Every row gives one point. The points of each table are mixes of a few directions, plus a little noise. Count the directions of each table, and those that both share. Where both have some left over, give the other angles between the two spaces (their principal angles), to ten degrees, smallest first.

First:
[[ -6  -2]
 [-35 -11]
 [ 55  16]
 [ -6  -1]
 [ 58  16]
 [-65 -17]]
Second, 7 rows:
[[  7   2]
 [ 25   8]
 [  5   0]
 [-63 -19]
 [ -1  -1]
 [-52 -15]
 [ 80  21]]
Directions: first 1, second 1, shared 1

First:
[[  9  26 -50]
 [  4 -58  22]
 [-19  30  53]
 [  6   3 -27]]
Second:
[[  5 -39  11]
 [ -8  66 -18]
 [ -2  14  -3]
 [ 11 -95  26]
 [ -3  29  -7]
 [ -2  24  -7]]
Directions: first 2, second 1, shared 1

First:
[[ 16 -19  17  19  40 -26]
 [-19  21 -21 -22 -49  29]
 [ 19 -22  21  23  51 -31]
 [-19  21 -20 -21 -47  29]
 [ 20 -21  21  22  49 -31]
 [-17  19 -19 -19 -43  26]]
Second, 9 rows:
[[-27  -4 -43 -26  10 -19]
 [-34  -5 -52 -31  15 -22]
 [ 27   2  41  25 -12  18]
 [ 11   2  17   9  -5   6]
 [ 20   2  31  19  -8  14]
 [ 28   4  45  27 -12  20]
 [ 27   4  41  25 -12  19]
 [ 10   1  15   9  -4   8]
 [-60  -9 -95 -56  25 -42]]
Directions: first 1, second 1, shared 0; angles 80

First:
[[  7  23 -14 -34 -43  14   7  -8]
 [ -4 -20  12  45  -3   6   8   2]
 [ 18 -13  -3 -26  37 -16 -41   6]
 [-20 -36  20  -7  64 -40  23   2]
 [-14 -36  19   9  72 -35   2   7]
 [ 26  32 -22  -9 -30  25 -48   3]
 [-30  94 -20  30 -69  47  41  -6]
 [ 17 -44   8  -8 -27  -1   7  -6]]
Second, 7 rows:
[[ 34  10 -41  12  -1 -69 -14  -9]
 [ 37  -6 -24   3  50  46  16 -26]
 [-30 -27  32  -4  16  24  -7  -8]
 [ 48  52   3  -7 -13  12   0 -55]
 [-16 -29 -10  -9   7  14  10 -17]
 [-10   5 -16  -7 -33  -7  11  15]
 [-64  -5  57  12 -29 -20 -19  95]]
Directions: first 4, second 5, shared 1; angles 50, 70, 90

First, 7 rows:
[[-38   7 -45 -36 -27   8 -67  80  -2]
 [ 35 -13 -17  29  11 -19  16 -27  23]
 [-15  24  60 -27 -37   3  32 -53  19]
 [ 32  13 -21  59  65 -37  23   1  -7]
 [  2 -14  15  -4  31 -17   9 -29 -15]
 [ 18 -30 -45  18  30  -6 -22  23 -11]
 [-33  14  51 -42 -71  69  11   2  -9]]
Second:
[[ 28  91  32 -29 -54  76  46  22  -9]
 [ 24  38   6 -43 -28  54   7  20 -20]
 [-14 -56 -22  11  32 -44 -31 -12   3]
 [ -6 -31 -12  25  32 -50 -11 -19  12]
 [-14 -46 -15  30  37 -60 -17 -20  14]
 [-24 -37  -5 -24 -22  40 -29  28 -23]
 [-21 -16   7  54  21 -52  10 -23  26]
 [-31 -13  14  37  -7  -9   8  -1  13]
 [ 62  69  -1 -58 -12  43  19   7 -18]]
Directions: first 5, second 3, shared 2; angles 90

First, 9 rows:
[[ 56  60   6  36  18 -33  23 -18 -15 -50  14 -28]
 [ 14  24 -10 -40  -5 -17  11  -9  -1 -14 -32  24]
 [-42 -19  24  60  44  13  32   6 -17 -27 -30 -15]
 [  1 -10 -18   0 -50  23 -37 -21 -16  24  38 -13]
 [-30 -20  -1   4 -38  19 -49 -10 -20  39  26  -5]
 [ 18 -18   7 -65 -18  -7  -2  40  29  17   3  16]
 [-16 -15  25 -48 -29   1   8  23 -29 -20 -45  11]
 [ -3 -47 -23  42  18  43  27   4  35   4  34 -22]
 [  0  43  -7  11  58 -43 -12 -14  33  26  -7  30]]
Second:
[[ 15  15  -8 -10  11 -15  22  29  -7 -14 -10 -19]
 [ 15 -46  36 -13 -53 -57 -46 -52  79   1 -88 -21]
 [ 15  35   7  -9  20 -11   4  10 -12  -2  21  21]
 [ -6 -11 -30 -18   0  16   4   8  11  21   8   6]
 [ -3  12  -3  20  37  19  17   4  -4   2  34  20]
 [ 14  35   5 -31 -17 -20 -15   6 -28   0   4   9]
 [ 19  -3  26 -32 -21   5  15   7  -9 -26  -3  20]
 [-65 -36 -31  95  23  61  -1 -15 -28  22  35 -36]]
Directions: first 6, second 6, shared 4; angles 80, 90

First:
[[  5  -4 -15  32  -6 -13  28   2   1 -35   7  -4 -14 -16]
 [  4  -4 -15  28  -7 -12  24   2   1 -31   5  -3 -13 -14]
 [-15  21  59   5  21  26  -9  -7  29  79  27 -12  20  41]
 [ -5   4  16 -39   7  15 -35  -2  -3  39  -8   6  16  17]
 [ 11 -18 -45 -28 -15 -14 -13   5 -30 -49 -31  15 -10 -29]
 [  5 -11 -26 -32  -7  -6 -21   4 -20 -20 -23  11  -1 -13]
 [  6  -6 -21  31  -9 -15  30   3   0 -43   3  -4 -16 -19]
 [-11  17  47   5  18  20  -5  -6  23  62  23  -9  16  33]]
Second (9 x 14):
[[  9  -3 -21  62 -10 -22  53   3   7 -58  15  -8 -25 -25]
 [  4 -10 -23 -23  -7  -5 -13   3 -17 -19 -18   9  -1 -13]
 [  5  -6 -15   2  -6  -8   5   2  -7 -23  -5   4  -7 -12]
 [  5 -15 -29 -50  -9  -3 -35   4 -28 -17 -34  17   3 -14]
 [ -6   4  17 -30   7  15 -27  -3  -1  39  -5   3  15  17]
 [ -2  18  30  95   8  -6  69  -4  41  -3  51 -25 -15   7]
 [ -1   0   2 -11   1   4  -9  -1  -3   9  -4   2   4   3]
 [-14  15  47 -27  18  27 -30  -6  15  77  11  -4  24  38]
 [  2  -4  -9 -18  -3  -1 -14   1 -10  -5 -12   6   2  -4]]
Directions: first 2, second 2, shared 2

First (11 x 18):
[[ -8  -3   4   6  -9   1   0  -3  -2  -5   6   6  -2   3   8  -2   0   5]
 [-11 -17 -11  -4  -4  -2 -19  -6   2 -11   4   7  -8   7   3  -5   0  -1]
 [ -9   1  41  27   2  13 -21   2   0  31  10  -1   1   9  55   1 -12  21]
 [-47 -13  26  34 -56   9  -3 -16 -14 -24  36  33  -7  18  50 -12  -6  30]
 [ 26  26 -24 -20   3  -8  54   6  -2 -12 -16 -11  10 -21 -58   7  12 -21]
 [ 39  24 -52 -44  17 -18  56   8   3 -21 -28 -15   9 -27 -95   8  20 -39]
 [ -3  -1  -3  -1  -7  -2   4  -2  -1  -7   2   5  -1   0  -4  -2   2   0]
 [-21 -43 -39 -21  -2 -10 -50 -12   3 -31   4  15 -19  16  -8 -13   0 -10]
 [ 15 -10 -14 -18  33  -3 -29   5  11  14 -15 -14  -2   1  -9   2  -2 -12]
 [ 41  22  33   2  61  10 -19  21  14  69 -24 -40  12  -9  22  15 -11   0]
 [-21  14  39  34 -38  11  28  -4 -13   0  22  14   6   3  37  -1  -5  26]]
Second:
[[ -8  19  80  52  -2  25 -12   7  -4  55  16  -6  10   8  89   6 -19  40]
 [ -7  17  75  49  -2  23 -11   7  -3  50  15  -7   9   7  83   6 -18  36]
 [ -1   3  12   8   0   4  -2   1   0   8   2  -1   1   1  13   1  -2   5]
 [  5 -12 -45 -30   1 -15   6  -4   2 -32  -9   4  -5  -5 -50  -3  11 -22]
 [  1  -2  -8  -5   0  -3   1  -1   0  -5  -1   0  -1   0  -8   0   2  -4]
 [  6 -10 -47 -31   1 -15   7  -5   3 -33  -9   4  -6  -5 -52  -4  12 -23]
 [  2  -6 -24 -15   0  -8   3  -2   0 -15  -5   2  -3  -2 -27  -2   5 -12]
 [  4 -10 -42 -28   1 -13   6  -3   3 -29  -8   3  -5  -4 -47  -3  10 -21]]
Directions: first 3, second 1, shared 1
